Rows are points. Any point is a mix of the corners, with weights that add up to 1. It lies inside the corners' shape when no weight is negative. Is each point inside? If not, which corners have a negative weight?

Corners:
(1): [-0.12  0.17]
(2): [ 0.32 -0.51]
(3): [0.50 0.67]
Points:
[-0.02  0.09] => inside
[0.21 0.84] => outside (2)
[ 0.35 -0.10] => inside
[ 0.04 -0.50] => outside (3)
[ 0.27 -0.37] => inside
[ 0.31 -0.44] => inside

Corners:
(1): [ 0.47  0.02 -0.67  0.25]
(2): [-0.16 -0.14  0.55 -0.22]
(3): [-0.40  0.38  0.04 -0.11]
(4): [ 0.09  0.81  0.19 -0.32]
(5): [ 0.49 -0.65 -0.52 -0.36]
Points:
[ 0.48 -0.81 -0.50 -0.03] => outside (3, 4)
[ 0.37 -0.44 -0.42 -0.29] => inside
[ 0.12 -0.07 -0.33  0.07] => outside (4)
[-0.48  0.22  0.18  0.01] => outside (4, 5)

Corners:
(1): [ 0.35 -0.22 -0.39  0.49  0.19 -0.32]
(2): [-0.44 -0.04  0.06  0.27  0.31  0.05]
(3): [ 0.13 -0.33 -0.13 -0.08 -0.37  0.32]
(4): [ 0.33 -0.49  0.49 -0.21 -0.58 -0.79]
(5): [ 0.61  0.07 -0.03  0.98  0.08  0.61]
(6): [-0.74  1.61 -0.53 -0.23 -0.41  0.67]
(7): [ 0.38  0.05  0.14 -0.37  0.85 -0.30]
Points:
[ 0.89 -0.54  0.16  0.23  0.30 -0.22] => outside (2, 6)
[0.02 0.56 0.16 0.14 0.50 0.11] => outside (1, 3)
[ 0.04  0.17 -0.19  0.15  0.21  0.13] => outside (4)
[ 0.27 -0.07 -0.01  0.08  0.09  0.12] => inside
[ 0.25 -0.10 -0.12  0.24 -0.06  0.19] => inside
[ 0.12  0.07 -0.12  0.49 -0.26  0.14] => outside (7)
[ 0.18 -0.07 -0.01  0.18  0.02  0.16] => inside

Corners:
(1): [-0.64 -0.09  0.76 -0.39  0.03 -0.20 -0.32  0.56 -0.11]
(2): [ 0.56 -0.37  0.34  0.16 -0.81 -0.09 -0.32 -0.79 -0.20]
(3): [-0.67  0.40  0.05 -0.26 -0.17  0.49  0.08  0.63 -0.45]
(4): [ 0.76 -0.39  0.49  0.36  1.04 -0.06 -0.33 -0.16  0.13]
(5): [-0.42  0.03  0.82  0.20  0.05 -0.42  0.51  0.49 -0.47]
(6): [-1.03  0.81  0.85  0.21 -0.49 -0.17 -0.13  0.32 -0.41]
(7): [ 0.62  0.08  0.48 -0.09  0.06 -0.15  0.05 -0.24  0.53]
(8): [-0.35  0.54 -0.04 -0.38  0.29 -0.70 -0.11  0.36 -0.60]
(9): [ 1.10 -0.46 -0.33  0.60  0.36 -0.15 -0.76  0.45  0.37]
(10): [ 0.32 -0.60 -0.66  0.30  1.06 -0.27 -0.47 -0.08  0.86]
Points:
[ 0.48 -0.25  0.26  0.49  0.38  0.08 -0.13 -0.04  0.19] => outside (1, 8)
[-0.28  0.21  0.64 -0.20 -0.43 -0.12  0.03 -0.06 -0.42] => outside (9, 10)
[ 0.18 -0.01  0.19 -0.05 -0.33 -0.07 -0.14  0.03 -0.21] => outside (4, 6, 10)
[-0.06  0.10  0.29 -0.09 -0.19 -0.15 -0.13  0.08 -0.09] => outside (4)
[ 0.02  0.19  0.20 -0.09  0.24 -0.35 -0.13  0.13 -0.09] => inside
[ 0.21 -0.19  0.34  0.21  0.18  0.03 -0.21  0.09  0.15] => outside (8)
[-0.31  0.18  0.17 -0.13 -0.07 -0.09 -0.14  0.37 -0.22] => outside (4)
[-0.16  0.16  0.36  0.02  0.22 -0.13 -0.08  0.36 -0.03] => outside (2)

Corners:
(1): [-0.03 -0.95  0.29  0.26  0.30 -1.30 -0.40 -0.25  0.85 -0.09 -0.53]
(2): [-0.33 -0.41 -0.42  0.11  0.06  0.16 -0.47  0.01 -0.42  0.56 -0.68]
(3): [-0.15  0.18 -1.10 -0.19  0.28 -1.85 -0.50  0.33  0.66 -0.40  0.21]
(4): [ 0.89 -0.30  0.28 -0.41  0.45  0.48  0.02 -0.11 -0.54  0.36 -0.15]
(5): [-0.51 -0.27  0.41  0.67 -0.03  0.24 -0.36 -0.46 -0.38  0.35  0.17]
(6): [-0.75  0.13  0.50  0.22  0.24  0.33  1.90  0.05 -0.32  0.42 -0.10]
(7): [ 0.10  0.21  0.36 -0.19  0.21 -0.41 -0.27 -0.46 -0.56  0.27 -0.25]
(8): [ 0.02 -0.55  0.29 -0.28  0.15  0.15 -0.13  0.87 -0.56  0.11 -0.45]
(9): [-0.37  0.17 -0.07 -0.15  0.32  0.37 -0.38  0.05 -0.07 -0.17 -0.44]
(10): [-0.58 -0.34  0.03 -0.28 -0.76  0.24  0.15 -0.31 -0.16 -0.24 -0.22]
(11): [ 0.65  0.07  0.09  0.27  0.11  0.16 -0.27  0.06 -0.65 -0.10 -0.61]
(12): [-0.03  0.23  0.44 -0.35 -1.29  0.12 -0.43  0.09  0.83  0.32 -0.62]
Points:
[-0.08 -0.08  0.30  0.09 -0.05  0.10  0.00 -0.29 -0.12  0.25 -0.38] => outside (3, 8)
[-0.05  0.13 -0.45 -0.22 -0.47 -0.31 -0.04 -0.05  0.69  0.10 -0.57] => outside (5, 7, 8)
[ 0.15 -0.20  0.13  0.11  0.04 -0.25 -0.65 -0.10 -0.08  0.19 -0.38] => outside (6, 10)
[-0.10 -0.07  0.15 -0.04 -0.17 -0.06 -0.07 -0.25  0.12  0.13 -0.33] => outside (8)
[ 0.08 -0.08  0.13 -0.10 -0.13 -0.22 -0.13  0.05  0.01 -0.06 -0.25] => outside (2)
[-0.45 -0.19 -0.36  0.10  0.11 -0.54 -0.13  0.06  0.02 -0.26 -0.16] => outside (4, 7, 12)
[-0.11  0.02  0.31 -0.13 -0.50  0.09 -0.01  0.01  0.23  0.25 -0.39] => inside
[-0.35 -0.03  0.06 -0.04 -0.08 -0.17  0.43  0.04  0.00  0.10 -0.19] => inside
[-0.13 -0.06  0.12 -0.08  0.00 -0.12  0.19  0.00 -0.15  0.12 -0.24] => inside
